Each row of a before or after table is a point. The points were changed in one or more steps. Then noise was added and the rows were shuffled. The steps act on how far a point lies along the listed directions, d1 being the first. Name the steps. A step turns or swaps two directions, mirrors them in a line or flattens them onto one, adds a multiple of one to another, or multiplies one. Angles are multiples of 10 degrees, from the lower direction toward the higher: turns from -170 to 170, lines from 10 to 170 but not 90. Use the fewest steps. Two steps may share a direction if one is a turn and the other turns, adds or multiplies; they go together, in the order done. Otherwise the lowest direction goes first.

Directions:
(1): [ -2 -36  60]
(2): [-57 -34 -23]
(3): [-41  49  29]
Before:
[[ 10 -11   8]
 [ 19  31 -37]
 [ 41   1  -3]
 [ 14  11  14]
 [ 27  60   9]
 [ -2  22  45]
 [-21  41 -58]
 [ -4   5  -3]
 [ 34  23  21]
 [-10  -3 -39]
 [-15  -9  19]
 [-26  22  28]]
After, 12 rows:
[[ -9 -12   5]
 [-10  -9   4]
 [ 47  53 -17]
 [-21  -5 -16]
 [ -7 -12  16]
 [-26  -6 -37]
 [ 32  26   1]
 [-27 -19  -6]
 [-24  14 -55]
 [-19   1 -27]
 [  1   4  -2]
 [ 17  36 -34]]
Steps: mirror d1 and d2 in the line at 20 degrees; multiply d3 by 0

Directions:
(1): [-22 -42  18 -59  -4  33   3 -35]
(2): [ 14  23  21  27 -22  10  56 -53]
(3): [ 18  48   2 -59 -20 -43  -2  -6]
(4): [-21  -2 -34  20 -11 -24 -46 -60]
(5): [ 38 -38 -49 -10  29 -27  37 -10]
Before (10 x 8):
[[-10  37  26 -14 -26  -2 -19   6]
 [ 24  24   7 -38 -30  -4  27 -39]
 [ 16  35 -28  27 -26 -30  18 -54]
 [ 36  30   9 -27   7 -24  -5  32]
 [  7 -22  -9  11   6   8 -26 -14]
 [-13 -18  -5  -1  -4  14 -12 -53]
 [ 22 -28 -16  24   7   9  24  -2]
 [ -7 -38  -5 -14  -2  13  17 -55]
 [-10  -2  24  17 -25  17  16 -23]
 [ 33   6  -7 -20  17 -18  35  14]]
After:
[[ 34 -13  16  15   1  23  29   5]
 [ 19 -19 -56 -20  22 -42 -14 -29]
 [ 30 -46 -25   2  22  13  27  34]
 [ 26 -23  -4  -6  23   6  42  35]
 [ 18   1  21  -1  13  28  36  28]
 [ 18  16 -28 -39 -12 -28 -33   2]
 [ 21   3  -6 -38   4  -4  30  37]
 [-36  46  26  -7 -41  -1 -51 -15]
 [  6  18 -29 -17 -10 -43 -50 -60]
 [-13  -4  30   0  -9  19 -10  50]]
Steps: multiply d1 by 0; turn d2 and d4 by -140 degrees; add 1 times d3 to d4; multiply d5 by 1.6

Directions:
(1): [-48  59 -11   1  20  17  29 -13 -38  27 -24  44]
(2): [-22  22 -21   5 -29 -31  -3 -60  -2 -56  49  10]
(3): [ 43  40 -22 -58  -5  14  11   5  39 -39 -36  20]
Before, 9 rows:
[[-20   8  -5  14 -17  -8   5 -26 -19   3  31 -12]
 [-18  26  -3   1  19  12  15   8 -13  26 -29  26]
 [-14  11 -10  32  -8 -15   7 -29 -12 -15  28   2]
 [  3 -25  19  14   2  12   1  36  -3  39 -11  -8]
 [-20  40  -1  -8  36  22  25  17  -8  46 -39  39]
 [ -4 -33  12  13   6  19  -8  27 -13  26  -6 -11]
 [ -1  -8   5   9  18  -5  -2  12 -16  37  -5 -10]
 [ 34   6  -2 -21   9  18  11  16  17   8 -33   8]
 [-12   1  -9   8 -21  -8   0 -32  -1 -18  17  21]]
After, 9 rows:
[[-27  -2   6  30  11  -1   1   3 -26  32   0   6]
 [  0   1  -3  29  -9 -15  -2 -17   0 -16  24 -12]
 [  4  21  -2 -11  16  17  19   0  -9  18 -30  21]
 [ -1  -8   1  10 -21  -7  -3 -12  -6  -3  31 -25]
 [ 16 -33   4   0  -2  16 -15  26   2   3  -4 -16]
 [-41   2  15  34  30   3  12   6 -30  59   2  14]
 [ 13 -19   7   7   9  -8  -9  11  -3  19   5 -19]
 [ 16 -24  15   3 -10   6  -1  32  10  16  -2 -13]
 [ -7 -10  -6   9 -17  -6  -4 -24  -1 -13  12  17]]
Steps: turn d1 and d3 by -60 degrees; multiply d2 by 0.7

Directions:
(1): [-26  -6 -17  26 -32   4  14  13 -28  51  12   7 -12  -6  20  14  25 -30
   0  -4]
(2): [-14  -6   9  31  10 -36 -14  17  -3 -16   9  30  13  41 -37   9  34   1
  -9  10]
(3): [ -9  32  21  21 -37   5  -7  10  16  14 -60   6   2  14  -5 -23  -6  14
  15 -14]
(4): [  2   2  -8  20  15  -7  51   9  -1   4   1  53  -2  -5  14  -3 -39  25
   0  17]
(5): [  7  -5  28  34  10  11  35  18  -7 -36 -15 -26 -29 -13 -16  13  -5 -38
   2  -3]
(6): [  9  13 -14   4 -11  20   3 -35  24  -6  20  26  -2  20 -16 -37  -7 -53
   6   8]
Before, 11 rows:
[[ -3 -11  -8 -33  14  -8 -37  -8   1   7  30 -10  20   9  -3   5  23  28
   -8  11]
 [ 11  19  17  -5 -19  18   6  19  10   6 -52 -15  -4 -31  15  -5 -15  27
   14 -12]
 [ -5  -1   3  13   9   6  34   9 -12   5   2   5 -20 -17  10  12  -2 -11
   -1   8]
 [ 10 -15 -22 -35   4   1 -42 -16  -6  12  28 -20  12  -5   5  13  24   5
  -19 -10]
 [  8  -3 -16 -13  -7   3  18  -2   5  11  13  12  14   1  21 -14 -22  17
   -3   8]
 [ -3   3 -17  -1 -10  16  27  -6   4  23  15  39 -11   0   8  -9 -12 -24
   -1  -3]
 [ 11  20  22  -3 -11  31  15   4   4  -8 -40 -14  -6 -17  12 -16 -31   0
   15  -2]
 [ -7 -15 -16  -3  10 -14  23  -7 -16  11  41  22  -7  -8   5   1  -9 -20
   -8  21]
 [  7  -1 -19 -19   9  14  20 -22  -1  10  28   3  -5  -9  14   4 -27  -1
    9   4]
 [-16  -3  -7 -32  -2   4 -48 -11  -5  29   1 -30  20   0   6   3   5  18
   -3  -6]
 [  1   4  -6  12  20 -13  15   1 -12  -9  18  13  -9  -3 -10 -11   0 -31
  -12   9]]
After, 11 rows:
[[ -6   1  14  16  30 -39   4  29 -19 -20  -4   7   1   3 -20   7  11  13
  -16   4]
 [-25   7  -9  -7 -32  22 -32 -10 -10  53  -6 -25   3   2  11  -4  11 -25
    4  -9]
 [  6  -3 -12 -16  -5  -6  12   2   5  12  10  11  18   6  18 -10 -20  33
   -5   6]
 [ 32   7  -1 -40   9  46  18 -30  13 -17   7 -18  -5 -33  23 -24 -46 -18
    9   9]
 [-27   6   2   5 -25 -11 -34  13  -6  35  -8   1  13  23  -5   0  39  21
    1  -2]
 [  0   8  17   9  14   2  25   7   3 -12 -17   6 -13  -8   0   2  -9   6
    0   7]
 [ -6   1   1  -5  10  -9   6   7  -6  10  -3   3   5   2   5  20 -16  40
    7   2]
 [ -3 -17  -5  -4  17  -8  24  16 -11   3  17  24  -4  -9   7  23  -4  14
  -12  -1]
 [ 38  18 -21 -39 -15  59  18 -40  31   3   0 -10 -13 -44  27 -40 -46 -32
   18  -2]
 [-23  -9  17  19   9 -48   4  34 -18   2 -11  21   5  11  -9  18   4  35
   -8  14]
 [-18   0  -1  14 -36  -9 -38  14 -18  36 -20 -14   4   8   1  19  47   3
   -9 -20]]
Steps: add -0.7 times d4 to d1; turn d1 and d5 by 30 degrees; turn d3 and d6 by 120 degrees; add -1 times d6 to d2
